Each row of a before or after table is a point. The points were changed in one or more steps. Then noise was added and the rows were shuffled. The steps act on columns, c1 being the first. Name the steps. A step turns or swaps two columns, mirrors them in a line or flattens them onto one, adds a multiple of one to another, or multiplies or shifts one. Angles are multiples of 10 degrees, from the lower column toward the higher: turns from -170 to 170, lines from 10 to 170 but not 90. Use the fewest steps. Two steps may share a column if one is a turn and the other turns, adds or multiplies; they go together, in the order done. Otherwise the lowest column goes first.

Before (10 x 3):
[[-0.6  1.3  3.5]
 [ 1.3 -1.3 -4.3]
 [-1.4 -0.7  2.3]
 [ 4.4 -0.5 -5.8]
 [-0.4  0.2  1.9]
 [ 3.3 -3.4 -4.6]
 [-2.7  0.4  1.4]
 [ 0.7  7.8  4.9]
 [-0.8 -1.5 -5.4]
 [-2.7 10.8  1.5]]
After (10 x 3):
[[ 1.8  6.2 -1.7]
 [10.7  0.9  0.4]
 [-2.0 -0.8  0.0]
 [-1.7  0.9  0.2]
 [-6.7 10.0 -2.4]
 [ 3.2 -0.7  0.4]
 [-3.4 -1.2  0.4]
 [-7.1  0.4 -0.3]
 [ 7.9 -2.9  0.3]
 [-0.7  0.4  0.3]]
Steps: multiply c1 by 2.5; flatten c2 and c3 onto the line at 170 degrees

Before (10 x 6):
[[-0.9 -5.0  5.8  2.2  5.0 -3.4]
 [-0.1 -2.8  2.1 -1.3  4.4  3.8]
 [ 2.6 -3.9 -2.8  5.2 -2.6  8.3]
 [-1.4 -4.6  3.1 -2.2  6.6 -6.6]
 [ 4.8 -3.2  1.7 -4.2 -0.2 -1.3]
 [-2.8 -1.4  0.4  1.2 -0.2 -1.7]
 [ 1.9  0.6 -0.7  1.0  7.0 -1.3]
 [-1.6 -1.6 -2.9  2.3  3.2  6.5]
 [-1.2 -2.6 -4.7  5.3  3.4  0.7]
 [ 7.2  5.9 -1.0  0.3  4.7  1.0]]
After:
[[-7.0  6.1  1.3  1.8  5.2  0.3]
 [-2.5 -1.2  6.7  5.0 -2.8 -0.7]
 [-1.4 -2.9 -1.9 -6.2  4.6 -0.6]
 [-4.2 -2.5  2.0 -3.3 -1.9 -3.4]
 [-5.1 -4.5 -7.0 -4.9 -3.2  0.5]
 [ 1.6 -3.8  8.2  8.3  3.1 -1.3]
 [ 1.3 -1.8 -1.2  0.7 -2.6  0.5]
 [-2.7 -3.0  3.2  9.9 -2.2  4.0]
 [-4.7 -4.7 -5.6 -3.5 -2.5 -3.1]
 [-7.2  0.8 -0.8  1.6 -0.7  1.5]]
Steps: turn c1 and c5 by 110 degrees; add -1 times c3 to c4; turn c3 and c6 by -120 degrees

Before (13 x 11):
[[ 1.3 -5.3  2.0  2.7  4.2  0.5 -2.2  0.4 -0.4  5.5  3.9]
 [-4.0  2.8 -0.2 -0.6 -7.7 -5.7  1.5 -4.3  1.6  0.0 -5.3]
 [-0.3  0.3  2.3  4.1  3.5 -2.2 -0.6  0.5 -1.9 -3.4  3.9]
 [ 2.6  0.2  2.0  7.7 -0.9  1.6 -1.1 -1.7  0.6 -2.9  2.2]
 [ 2.1 -3.2 -2.2  8.5  3.4 -5.9 -1.4 -3.2  0.2 -1.5  3.7]
 [-0.6 -2.2 -1.4  3.5  1.8  2.2  4.7 -2.4 -2.9  4.3  4.1]
 [ 2.2 -2.4  0.0  1.3  0.8 -0.4  2.6 -2.9  4.2  2.5 -0.2]
 [-9.8  3.3 -5.8 -1.7 -1.0  1.1  3.3 -3.2  4.8  3.4 -6.3]
 [-8.3 -5.6 -1.9  3.9 -0.2  0.6  2.6  0.5  4.6  7.9  2.3]
 [-4.7 -4.9 -7.8  0.5 -3.0 -1.6  2.8  3.8  4.0  4.7 -1.7]
 [ 1.9 -7.2  4.8  4.3  1.5  0.3  0.7 -3.2 -3.0 -2.5 -1.8]
 [ 1.3 -2.8  5.2  6.4  3.6 -1.7  4.3  1.3 -0.3  1.3  0.2]
 [ 1.7  3.8 -0.3  8.7  3.5  0.3 -2.2 -1.9 -3.8  2.2 -0.6]]
After, 13 rows:
[[  3.0  -2.5  -0.1  -1.0   0.1   0.9   2.6  -3.0   4.3   0.4   0.6]
 [  8.1  -3.3  -3.7  -5.9   4.9   8.4  -1.4  -3.3   0.3  -3.5   0.9]
 [ 10.5   0.2   3.3  -7.9   1.6   1.2  -1.1  -1.7   0.5  -5.1  -1.9]
 [ 10.2   4.0  -0.4  -8.2   1.3   3.0  -2.4  -1.9  -3.9   0.4   3.0]
 [  6.7  -2.7   8.1  -5.4   2.1   3.7   4.3   1.3   0.0  -0.8   3.1]
 [-11.0   3.3  -9.3   1.5  -5.9  -1.8   3.4  -3.2   4.8   1.5   2.4]
 [ -4.6  -5.0 -12.5   0.2  -2.7   1.7   2.7   4.0   4.0   2.7  -1.6]
 [  5.9  -7.0   7.7  -4.3  -0.8   1.2   0.9  -3.2  -2.8  -4.6   2.3]
 [ -6.5   2.7  -0.3   2.4  -8.3   5.2   1.4  -4.3   1.8  -2.1  -4.0]
 [  2.6   0.2   3.9  -3.2   5.1   3.3  -0.4   0.5  -1.8  -5.4   1.4]
 [  4.1  -5.1   3.3  -2.6   5.5   0.4  -2.0   0.5  -0.3   3.6   1.6]
 [  3.4  -2.3  -2.3  -4.1   4.3  -0.9   4.7  -2.4  -2.9   2.4  -0.7]
 [ -4.4  -5.5  -3.0  -3.9   2.0   0.5   2.7   0.5   4.8   6.0  -1.2]]
Steps: turn c4 and c6 by 160 degrees; add -1 times c4 to c1; multiply c3 by 1.6; mirror c5 and c11 in the line at 30 degrees; shift c10 by -2.0
